Each row of a before or after table is a point. One or more steps were done to the points. Then noise was added and the rows were shuffled. The steps act on columns, c1 being the first. What was done? A step turns or swaps two columns, mirrors them in a line or flattens them onto one, adds a multiple of one to another, or multiplies or shifts one. Angles are multiples of 10 degrees, from the lower column toward the higher: turns from -170 to 170, lines from 10 to 170 but not 90. Use the fewest steps. Two steps may share a column if one is a turn and the other turns, adds or multiplies; they go together, in the order done. Otherwise the lowest column goes first.

Before (14 x 3):
[[ 43  19 -25]
 [ 57 -44 -19]
 [ 32 -36  23]
 [ 11 -45  47]
 [ 19 -21  14]
 [ 17 -19  31]
 [ 47   6 -27]
 [ 68 -33 -39]
 [ 57   2 -18]
 [ 61  19  -3]
 [ 44  47  34]
 [ 40 -35 -23]
 [ 48   1  16]
 [  2 -39  39]]
After (14 x 3):
[[ 62   8 -14]
 [ 40  11 -37]
 [ 35 -25 -32]
 [ 55 -31 -29]
 [ 17 -21   3]
 [ -1 -23  31]
 [ 49  -1  11]
 [ 70 -28 -47]
 [ 44  33  26]
 [ 54   5 -26]
 [ 10 -31  37]
 [ 50   2 -43]
 [ 19 -16  19]
 [ 35 -28  13]]
Steps: multiply c2 by 0.7; shift c3 by -10

Before (9 x 8):
[[-22   3 -22 -38 -23  48 -11 -31]
 [-32 -21  18  -3 -10 -28   7 -59]
 [ 41  59  -7  18  44 -13 -19 -38]
 [-15  28   6  36 -44 -26  48   2]
 [ -1 -20  45 -62  -4 -18 -28  28]
 [ 30 -27   0 -31  29   8  27  12]
 [ 19  12 -20 -39 -22 -34 -49 -16]
 [  3 -15   8  50 -12  44  29 -49]
 [-54 -15 -19  18 -27  37 -11  -8]]
After (9 x 8):
[[-33   8 -40 -36   1  46 -34 -15]
 [ 19 -54   0 -33 -16   7  45  24]
 [-12  23 -38 -38  42 -31 -50  22]
 [ -2  56  13  37 -57 -24 -33 -16]
 [-17 -30 -41  18  -1  40 -40 -54]
 [-49 -26  19  51 -36  45  -7  14]
 [-65 -41  31   0  -8 -31 -11 -22]
 [-31 119 -14  16  34 -14  44  52]
 [ 27 -44  88 -64  27 -19 -18  -5]]
Steps: mirror c1 and c8 in the line at 40 degrees; multiply c2 by 2; multiply c3 by 2; turn c5 and c7 by 70 degrees; multiply c7 by 1.3
